Each wall is flat, endless, passes through zero and stands at right angles to its row. A trip goes straight from one point to another. Which walls does it cross, in order?

Walls:
(1): [ 3.0 -4.2]
(2): [ 2.2 -3.3]
(3): [-1.2 -2.0]
Trips:
[ 0.3 -1.2] to [-3.0 -2.5] -> none
[2.6 4.2] to [ 3.3 -1.6] -> 1, 2

Walls:
(1): [ 2.6  0.8 -3.3  2.3  5.0 -2.6  2.3  6.5 -5.2]
(2): [ 2.2 -2.8  3.4 -4.3  1.4 -3.7 -4.1 -7.1 -4.9]
(3): [-4.6 -1.2 -5.7  4.3 -4.3  1.9 -2.1  1.7  2.1]
Trips:
[ -0.6  -3.0   3.3 -11.3   0.1  -4.0   0.6  -0.6  -0.4] to [ 5.4  0.7  3.7  2.1  3.3  2.5  2.4  1.0 -3.6] -> 1
[ 4.6 -1.1 -1.6 -2.4 -0.7 -4.7 -2.9 -2.5  1.1] to [-1.5 -1.5 -0.4 -2.0  2.6 -2.0 -1.8 -5.2  5.4] -> none
[-2.0  3.5 -0.4 -1.4  3.4 -6.8  3.2 -1.8 -1.7] to [-3.0 -2.8 -3.8 -6.9  0.4  0.8  0.5 -3.2 -4.1] -> 1
[-3.9  3.2  0.4  5.4  7.2 -3.7  2.1 -3.6 -2.6] to [ 0.2  3.7 -1.6 -0.6  2.7 -1.5 -2.7 -1.0  0.1] -> none

Walls:
(1): [ 0.4  0.0  2.0  3.2 -0.6 -0.8 -2.4  4.5  0.6 -2.6 -4.2  4.9 -0.2  0.6
  1.2 -1.2  0.0 -1.4 -2.3 -0.7]
(2): [ 1.8  4.7  1.2  2.9 -1.3  0.9 -0.7  2.5 -1.8  1.2 -5.4 -3.2  1.5 -2.0
  0.2  0.5  1.6 -9.4 -1.7 -1.9]
(3): [-4.0  0.4  2.5 -2.5  7.3  0.5  0.7 -0.4 -0.8  2.9  0.1 -1.0 -1.3  2.8
  5.0 -1.2 -7.5 -9.4 -2.3  1.7]
(4): [-0.6 -0.3  4.0  1.2 -0.5  3.7  3.0  4.9  5.7 -0.8 -2.0 -2.4  8.9 -4.8
  3.3  2.2  3.4  0.0  4.9 -2.2]
(5): [-2.0  2.6 -1.6 -0.4  1.0  1.2  1.5 -3.9 -3.1 -3.7  3.9  0.0 -1.1 -1.9
 -5.2  7.1  2.0 -1.7 -1.8 -1.3]
Trips:
[-2.4 -0.5  4.0 -2.9  1.6 -2.8  0.7  1.2 -1.4 -2.2 -4.7  3.9  3.4  4.1
  1.1  4.7 -0.6  0.4  0.6 -6.0] to [-4.8  3.6 -3.3 -0.5  0.6  9.6 -2.7 -3.8 -0.5  6.3 -2.1  0.8 -0.3 -1.2
  5.8 -2.1  1.0 -1.8 -2.0  2.9] -> 5, 1, 4
[-3.6 -1.2  0.3 -6.5 -2.8 -3.1 -2.7 -5.3  3.8 -0.9  1.9  0.6  7.5  0.8
 -0.8  2.1 -1.8 -6.0 -5.7 -1.8] to [ 1.1  1.5  3.2  3.1 -0.9  0.4  2.3  2.2  2.3  6.7  0.1  2.3 -0.2 -0.1
  1.4  1.2  3.6 -2.0 -4.7 -2.2] -> 1, 5
[ 0.7 -1.1  2.9  4.3  2.6 -0.6 -1.2 -5.9  1.6  2.5 -0.8  0.3 -1.6  5.4
 -2.9  1.5 -0.1  1.6  3.5 -1.5] to [ 5.7 -7.5  3.4  2.5 -8.2 -1.1 -3.8  3.1  4.6  1.1 -0.3 -3.2  0.9 -2.4
  5.1  4.1 -3.9 -0.7  3.7  4.7] -> 5, 4, 1, 2
[ 0.9 -3.4 -8.6  4.5 -2.7  1.0 -4.3  4.1  0.5  2.4  2.4 -2.3 -1.6 -0.9
 -3.3  4.6  5.3 -1.1 -3.1  4.1] to [ 1.2 -4.6 -1.0 -4.1  7.0 -0.3  0.7  1.8  1.1  5.8  0.4 -1.0 -2.7  0.9
 -2.1  5.0 -6.2 -3.8 -4.4  1.6] -> 3, 2
[-3.4 -2.0  1.9 -8.1  4.5 -3.8  5.1  0.7  2.7  6.3  4.2 -2.3 -2.0 -0.4
  0.8  0.7 -6.8 -7.8  1.7  0.3] to [-3.7  1.5 -5.6 -3.4  2.0 -2.2 -2.0  0.3 -5.5  2.6 -0.5 -4.0  2.2  5.8
  0.1  1.1 -2.5 -4.0  4.9 -3.4] -> 2, 5
[-2.5 -3.1  0.2  3.4 -0.4  4.1  2.7  4.6 -3.5 -2.7  1.7  0.3  0.4  5.7
  1.9 -5.8  1.6 -0.7  0.6  0.8] to [-1.4  4.6  0.8  2.2 -1.7 -1.9 -1.5  2.0  0.8 -1.9 -3.9  0.0  3.2  0.5
  4.7 -0.2  7.6 -5.5  2.8  2.4] -> 2, 3

Walls:
(1): [ 1.1  0.6 -1.8 -0.2  3.2 -1.9 -2.7 -1.2 -3.1 -1.2  3.8  7.4 -3.9 -3.0
  3.3  4.2  2.6  3.4 -3.3 -4.1  1.4  0.5  4.6  2.3  1.1 -2.6 -3.7  2.3
 -0.3  0.3  2.7 -1.9 -6.7 -0.6  2.4  1.5  6.6 -1.6 -0.4  2.0 -0.2 -4.2
 -2.8  5.4 -3.6  2.7  0.5 -0.9]
(2): [ 1.6 -4.5  4.6 -0.4 -3.4  0.7  4.1  1.5  0.4 -7.0  1.6 -7.6  2.0 -1.3
 -1.6  0.6 -3.7 -4.0 -1.6  2.5  3.0 -1.6  4.6 -3.3 -3.0  1.9  3.4  3.4
 -0.8 -1.4 -2.6  1.0 -2.4  0.6 -2.2  2.1  4.8  2.0  1.7 -0.3 -0.7  1.0
  1.1  2.1 -2.0 -0.2 -3.8  1.2]
(3): [ 0.3 -0.5  6.3 -0.7  2.1 -0.4  0.1  4.2  5.9  5.5  0.1  2.2  1.9 -3.7
  2.4 -0.6  5.9 -1.1 -3.7  3.4  3.4 -4.8  0.8  1.0  2.9  0.2 -2.1 -1.5
 -4.2 -2.0 -0.7  1.2  6.3 -8.0  0.1  6.8  5.6  1.2  7.2 -1.5  8.0  0.2
 -0.5  0.4  0.0 -4.6  1.0 -3.1]
(4): [-2.5  7.2  5.4 -4.0 -5.7 -6.9 -4.9  2.1  0.4  3.5  3.5 -0.5  4.8 -1.9
 -4.1  1.8 -1.3 -2.0  0.9  5.6 -4.0  1.4 -3.1  2.8  3.0 -2.7  2.5  3.2
 -1.5  6.7  3.0 -4.0 -4.6 -2.2  1.0  0.5  0.3  1.1 -2.7  0.9 -0.6  2.8
 -2.7  3.8  0.1  1.5 -0.7  4.4]
(5): [ 3.1 -8.9 -0.5  4.4  1.7 -0.2 -3.7 -4.6 -8.9 -4.2 -3.3  4.8 -1.7  0.1
 -0.3  1.9  9.7  2.4  3.3  1.0  5.1  2.1  0.5 -3.2 -3.7 -3.2  6.3 -6.1
 -2.6 -2.1 -1.5  1.3 -5.0  1.2  0.3  0.2  8.0  0.5  0.7  3.2 -2.9  1.4
 -1.8 -0.5  3.4  0.3  1.2 -0.9]
(6): [ -4.0   1.6   4.2   2.7  -6.0   1.1   5.7   2.3  -0.9   1.0  -0.4   4.8
  -1.2  -0.2  -4.9   3.9  -2.0   1.5   2.0  -1.4  -0.6  -4.1   1.9  -2.4
   5.2  -5.4  -4.3   0.2   0.1  -1.2  -4.7  -3.7  -0.6   4.7   3.5 -10.2
   4.7  -0.7  -0.1  -6.7  -2.4   0.6   5.1  -5.4  -1.1   0.3  -5.3   2.8]
(7): [ 5.8 -0.4  0.3 -0.1 -0.2 -7.3 -1.8 -5.2 -4.4 -2.7  1.4  1.2  3.7 -6.1
  0.0 -6.2  4.9  4.0  0.1 -2.3  0.7 -3.3 -3.6  1.2 -3.8 -7.8  1.9  0.6
 -0.1 -2.9 -0.8  1.9 -4.3  3.9  7.2  3.5 -5.0  0.0 -5.1  4.5 -4.8 -0.6
  2.1 -1.3 -0.4  2.5  1.9  2.5]
Trips:
[-4.8  0.0  0.3  2.6 -4.8  3.2  1.5 -2.6  2.0 -1.7  0.0  2.2  1.2  3.0
  3.6  0.0 -1.0  0.5  5.4 -2.2 -1.2  0.4 -0.3  2.1 -1.4 -2.9 -0.5 -1.5
 -1.2 -2.0 -5.3 -1.1  5.8 -5.8 -2.0  0.2 -2.5 -2.9 -1.3 -1.0 -1.0  0.2
  3.4 -1.0  8.2  3.8  3.4 -0.5] to [  0.0   2.4  -2.9  -0.3   0.7   6.0   2.6   0.4   6.3  -8.8   0.6  -2.0
   1.3  -2.6   0.5  -3.7  -0.3  -0.2   6.3   6.4  -1.7  -3.0   0.0  -2.7
  -1.7   4.7   1.6   1.1 -10.2  -0.2   0.9  -0.5   5.2   1.5  -2.2   0.7
  -1.4   3.2   3.5   1.0  -4.8  -4.8   3.3   2.1   4.0   1.6  -0.1  -2.2] -> 3, 2, 6
[-4.8 -2.9 -5.6 -5.2  2.3  2.0 -0.4  0.0  1.5 -4.7 -3.5  0.8  0.5 -2.5
  1.7 -2.7 -3.1 -0.5  0.1  1.9  3.0 -6.5  0.1 -3.1 -0.6  1.5  3.0 -2.2
 -0.6  1.5 -1.2  1.3  4.0  0.0 -6.5  2.0  1.7 -1.2 -6.0  2.9 -0.9 -0.5
  0.7  3.8  0.1  4.7 -1.8 -2.5] to [ 4.5 -2.3  6.4  6.1 -1.6  5.2 -1.9 -1.3 -3.6  2.8  5.1  1.7  0.6  2.4
 -4.8 -0.1  2.7  0.4 -5.2 -4.6 -0.4  0.4 -1.5 -0.1  4.4 -0.9  4.0  2.0
  4.1 -3.4 -2.7  6.8 -4.8 -1.9  1.2  1.7 -3.0  0.1  6.6 -3.8 -1.9 -1.2
  0.5  1.4  3.1  1.4  0.8  5.8] -> 7, 3, 1, 6
[ 1.1 -3.8 -1.2 -0.7  5.3 -3.8 -1.3  3.1 -5.2 -1.7 -0.5  0.8  1.9  0.1
  2.6  1.4 -3.6  0.5  5.2  3.4  4.0 -3.5 -5.0  5.8  4.2 -1.5 -0.1  2.9
 -0.6 -0.7 -1.7  3.6 -5.0  4.4 -3.9  0.8  4.0 -0.5 -5.6 -0.7 -0.1 -1.8
 -4.0 -3.0 -1.6  3.0 -2.2 -0.7] to [-6.9 -2.9 -7.8 -5.5  4.2  1.4  3.1 -6.7 -4.6  3.4 -1.7  0.5  1.1  3.6
 -0.4  1.0  1.3  0.4 -1.5 -1.3  2.4 -1.0  1.4 -0.1  4.5 -2.2  3.1 -0.7
 -3.1 -1.7  4.5  0.4  2.0  4.7 -2.2  1.1  1.0  2.0  1.7  0.1 -0.6 -3.1
  6.1 -6.1 -3.7 -1.9 -0.9  3.0] -> 4, 2, 7, 1
[-5.2  2.5 -2.6  2.2  4.0  5.4 -1.7 -3.4  0.3  1.1 -8.2  0.5 -0.3 -7.4
 -2.1  0.9  2.7 -5.4  1.0  7.9 -2.5 -1.7 -3.7 -5.2  2.9  3.8 -4.2 -2.0
  2.3  2.0 -0.8 -0.8 -1.6  6.8  0.6  2.3 -2.4  0.2  2.6 -1.0 -8.4 -1.1
 -0.8  2.0  5.3 -5.0  3.8 -2.3] to [-3.4  0.5 -5.5 -1.2 -4.0 -0.6  1.8  3.1  3.4  1.6  0.5 -3.8  8.5  0.0
 -2.0 -5.0  0.4 -4.3  1.1  3.2 -4.5 -2.2  0.2 -1.4 -0.9  3.8 -3.9  1.2
  2.9  2.0 -3.0  9.2 -5.0 -2.9 -0.7 -5.5  0.6  2.9 -2.3 -0.2 -2.3 -1.5
  4.1  0.9 -3.9 -0.5 -3.1  2.5] -> 6, 5, 4, 2
